Each row of a before or after table is a point. The points were changed in one or more steps. Then noise was added and the rows were shuffled. The steps act on columns, c1 being the first. Name the steps. A step turns or swaps two columns, mirrors them in a line or flattens them onto one, adds a multiple of one to another, or multiplies or shifts one. Angles are multiples of 10 degrees, from the lower column toward the higher: turns from -170 to 170, lines from 10 to 170 but not 90. Use the fewest steps. Two steps may share a column if one is a turn and the other turns, adds or multiplies; they go together, in the order done. Otherwise the lowest column goes first.
(in the rows, 128 means zero)

Before (14 x 2):
[[183  91]
 [175 120]
 [143 137]
 [111 124]
 [187 107]
 [178  58]
 [167 128]
 [160 127]
 [144  96]
 [160  95]
 [125 106]
 [168 108]
 [174 154]
 [103 125]]
After (14 x 2):
[[143 135]
 [ 96  74]
 [132  41]
 [111  87]
 [107 124]
 [104 109]
 [148 141]
 [ 98 101]
 [ 80 119]
 [144 114]
 [126  83]
 [135  92]
 [ 98  94]
 [112  62]]
Steps: mirror c1 and c2 in the line at 110 degrees

Before (12 x 4):
[[123 152 196  91]
 [137 162 181 117]
 [148 133  90 145]
 [155 119 117 136]
 [139 105 167 158]
 [143 151 156 154]
 [102 128 148 103]
 [ 43 194 108  79]
 [142 127 153 125]
 [165 103 140 122]
 [162  91 213 129]
 [ 82 160 126  94]]
After (12 x 4):
[[165  93 139 121]
 [143 143 153 152]
 [ 42 187 111  79]
 [147 122  91 142]
 [157 111 118 136]
 [101 117 148 103]
 [162  78 216 131]
 [122 143 195  91]
 [132 148 180 116]
 [ 80 149 128  93]
 [138  94 167 161]
 [141 118 155 128]]
Steps: shift c2 by -10

Before (8 x 6):
[[103 109 124  93 114 131]
 [176 143 114 156  95 100]
 [122 125 105 178  99 114]
 [122 177 189 109 196  67]
 [ 92 155 185  94 122 161]
 [132 114 191  72 140 174]
 [140 157  92 131  95 116]
 [152 143  79 162 119 146]]
After (8 x 6):
[[102 142 102 163  85 129]
 [162 178 111 111 222 176]
 [ 98 140 146 157  97 180]
 [119 158 131 130  77 144]
 [100 114 155  73 184  91]
 [145 157 167  91 168  82]
 [142 122 134 180  90 135]
 [146 111 138  92 121 115]]
Steps: turn c1 and c6 by 150 degrees; turn c3 and c5 by 50 degrees

Before (8 x 9):
[[ 87  93 165 155 107 115 133 102 187]
 [168 123  64 125 165 122 111 111 113]
 [177 137  88 116  76 180  60 150 135]
 [121 124  79  73 155 145 103 148 111]
 [122  95 129 112 123 118 120 132 210]
 [179 132 113  79 137 142 103 125 112]
 [113  81 136 144  83  91 160 132 178]
 [133  84 121 122 178 134 141 159 134]]
After (8 x 9):
[[145 174  86 117  44 181  59 149 135]
 [138  75 165 154  94 115 133 100 186]
 [153 160  64 124 186 122 110 109 113]
 [168 111 120 123 208 133 142 160 135]
 [149 174 115  77 142 140 103 124 110]
 [152 106 130 112 120 119 120 132 212]
 [161  88 136 144  56  92 160 132 177]
 [129 119  80  74 171 144 104 148 111]]
Steps: turn c1 and c2 by 60 degrees; multiply c5 by 1.6

Before (14 x 11):
[[173 118 133 128 124 186 164 172  94 120 140]
 [ 95 144 130 134 158 164 120 129  19 144 114]
 [ 99  83  77 129 137 158 158 169  58 138 118]
 [146 118 108  86 110 140 117 199  87  91 143]
 [176  78 137 146 126 161 155 170  96 127 137]
 [134 100 118 122 126 124 154 150  79  68  97]
 [117  90 148  89 125 152 145 133 102 112 130]
 [107  92 132  91 195 115 134 171  48 144 121]
 [140 129 122 119 109 167  74 139 154 167  52]
 [120 121 122 128  63 112  63 118 149 165 119]
 [151 152  81 115 115 163  87  86 187 168 114]
 [105 132 140 135 140 152 183 195 106 119 130]
 [151 152  99 166 130 128  53 105 180 161 101]
 [177 159 103 115  81 108 110 110 160 184  85]]
After (14 x 11):
[[ 79 148 161 141  84 138 118  63 120 122 117]
 [117 105 107 128 135  78 135 143  92 149 129]
 [121  20 144  93 169 113 128 118 146 133 112]
 [163  96 118  82  96 100 173 166 118 131 138]
 [113  58 142  96 152 115 168 160  83  80 118]
 [131  78  69 136 125 125 149 149 100 117  98]
 [161  92 127  90  98 127 170 160  83 139 140]
 [132  85  92 139 102  87 197 115 122 111 146]
 [152 181 161 113 118 161 103  57 151 102 102]
 [140 188 168 101 105 102  86  87 151  78 117]
 [119 103 120 105 152 122 196 184 131 139 136]
 [138 161 183 148  61 127 109 111 159 109  84]
 [154  50 144 157 193 106 171 132  92 129 124]
 [123 155 168  98 108  98 140  78 130 121  53]]
Steps: turn c1 and c5 by -40 degrees; swap c2 and c9; swap c3 and c10; turn c4 and c6 by 120 degrees; swap c7 and c8

Before (8 x 14):
[[ 76 102  94 138 100 129 125 132  92 119 177 110 143 144]
 [ 98 219 109 111 189 150 193 127 122 110  45 172 136 165]
 [105 108 116 162  92 115 125 112 109 163 142 160  92 166]
 [101 220  92 110 151 110 200 161 111 156  82 179 157 143]
 [118  98 138 149 151  93 121  96 188 174 131 112 175 154]
 [136  91 156 106 116  94 125  78 145 134 189 137 149 159]
 [ 90  71 126  95 125 117 155  90 144 171 193  97 117 163]
 [117  76 148 139 109 147 123 126 149 164 168 140 129 112]]
After (8 x 14):
[[134  99 149 147 117  91  80  79 150 140 165 117 149 101]
 [ 75  99  79 132  99 137  87 137 155 134 156 117 143 157]
 [100 227 104 135 153 105 212 150 148  90 153 163 160 139]
 [117  97 148 169 150 128 121  83 131  95 125 117 174  61]
 [118  87 138 117 108 149  95 113 106  95 152 113 128 114]
 [ 99 222 142 101 188 123 234 132 165 145 125 161 134 121]
 [ 90  67 124 121 127  93  96  77 157 100 191 106 116 102]
 [107 121  97 155  91 152 116 101 172 100 135 126  93 134]]
Steps: flatten c2 and c12 onto the line at 20 degrees; add 0.5 times c5 to c3; turn c4 and c6 by 60 degrees; turn c7 and c11 by 50 degrees; mirror c8 and c10 in the line at 170 degrees; turn c9 and c14 by -110 degrees

Before (14 x 18):
[[116 186 153  84 162 174 106 124  98 198  94  99 139 175 114  89 102 100]
 [ 62  94  67 151 138 126 158 156 123 117 129 141  82 145 108 172 152 137]
 [174 141 123  81 166 161 104 155  93 134 126  58 168 135 108 101 144 104]
 [171 200 161 126 168 149 124 136 131 162 145  86 135 146  72 111 101 105]
 [111  95 125 173 151 169 216 151  75  85 132 119 102 138 133 109 155 109]
 [ 92  93 139 115 172 206 120 117 153  64  95  93 171  46 179 148  97 133]
 [133  84  83 157 147  97 202 156 142 115  86 124  80 154 125 105 142 106]
 [105  61 117 172 161 136 210 148 111 154 108  75  90 160 105 161 147 109]
 [127  95  92 145 134 136 162 116  96 161 142 120  46 139 148 152 123  98]
 [119  60 128 135 145  99 191 144  80 139 112 160  86 134  95 151 128 123]
 [141 160 151 100 148 164 104  70 108 112 109  78 157 172  98 124 113  82]
 [151 159 128 152 136 146 103 107 102 180 121  98 194 146 114 101 119 106]
 [149 190 149  91 146 134 145  85 105 170 123  63 150 139 103  92 151 143]
 [ 96 116  88 135 164  69 207 152  90 146 148 102 110 158 120 133 110  87]]
After (14 x 18):
[[104  60 126 171 125 137  79  59 160 152 110  75  88 108 170 101 146 110]
 [172 200 167 126 100 150 136 124 135 162 150  93 133 111 191  52 101 106]
 [127  95  94 145 149 137  93 117 162 162 145 114  45 134 124  91 123  97]
 [118  61 121 135 106  99  90  75 172 139 103 159  87 147 160  90 130 124]
 [173 140 135  82 131 160 164 122 163 133 136  58 167 138 171  42 143 105]
 [148 190 161  91 114 134  89 150 155 168 124  67 150 131 156  32 149 145]
 [117 186 158  84 133 175 142 145 177 198 107 103 138 102 165  29 101 101]
 [110  96 126 173 144 168  76  55 180  83 143 119 102 146 145  51 154 110]
 [140 160 159 100 112 164 109 188 168 112 119  84 158  99 162  64 114  83]
 [ 96 118  92 135 140  70  82  59 176 147 131  95 110 120 162  72 111  85]
 [ 61  93  67 151 115 127 123  87 140 118 129 130  83 116 146 113 150 135]
 [132  83  85 158 135  95  89  58 129 115  76 116  80  98 146  44 142 105]
 [152 160 131 154 120 147 132 160 160 181 126  97 195 126 143  40 118 108]
 [ 91  95 146 115 194 204 127 141  67  66 117  97 174 186 140  88  98 134]]
Steps: turn c3 and c12 by 10 degrees; mirror c5 and c15 in the line at 30 degrees; add 0.3 times c6 to c11; turn c7 and c8 by -140 degrees; turn c9 and c14 by -150 degrees; shift c16 by -60

Before (8 x 24):
[[121 151 122 147 165 121 135 144 108 103 114 111 110 140 167 137 133 147
  109 168  83 182 135 112]
 [ 95 132 117  81 123 103 166 168 148  99  95 145 113 134 121 116 109 191
  153 131 158 121 111 172]
 [113  88 164 153 123 127 116 127 112 128 137 112 156 139  97  86 160 115
  133 112 151 178 122 142]
 [ 94  89 131  85 162 181 146 160 191 163  75  95 146  82 132 157  93 156
  104 103  86 100 137 136]
 [129 120 122 152 137 107 123 144 166 105 144 141 113  93 135  86 124 126
   99 159 102 154 149 177]
 [163 118 133 112 109 151 135 160 154 145  91 157  94 148 150  86 105 155
  132 163 142 172 133 176]
 [ 88 155 116 107 119 113 113 147 147 135 164 121 118 145 137 141 175 111
  112 151 107 112 114 102]
 [164  98 195 126 157 186 111 147 105 102 163  96 127 142  94  89  91 115
   97  91 136  96  64 151]]
After (8 x 24):
[[  7 157 120 110 146 116 113 150  95 136 165 113 112 143 140 145 180 109
  117 145 139 128 113 101]
 [132 121 119 151 157 101 123 147 110 103 151  99 112  94 133  87 123 129
  140 154 122 129 150 177]
 [237  96 197 130 122 189 111 145  54 100 154  94 144 143  97  89  91 115
   99 106  97 135  59 152]
 [109 150 125 144 179 124 133 141  55 103 118 109 101 137 163 137 131 149
  115 162  97 122 134 108]
 [ 24  90 130  82 176 178 150 159 138 163  77 104 147  77 133 159  93 159
   96 106 102 120 132 136]
 [ 30 129 120  83  94 105 167 171 101 100  94 153 123 135 123 122 110 190
  143 131 130 118 117 171]
 [231 117 131 105 114 152 138 155 106 145  97 130  99 145 152  82 102 155
  158 164 143 123 132 177]
 [ 83  85 166 154 104 119 113 127  64 130 145 129 152 139  96  87 161 114
  113 103 130 130 121 144]]
Steps: multiply c1 by 3; mirror c5 and c21 in the line at 140 degrees; shift c9 by -50; flatten c11 and c22 onto the line at 10 degrees; swap c12 and c19; flatten c13 and c20 onto the line at 130 degrees
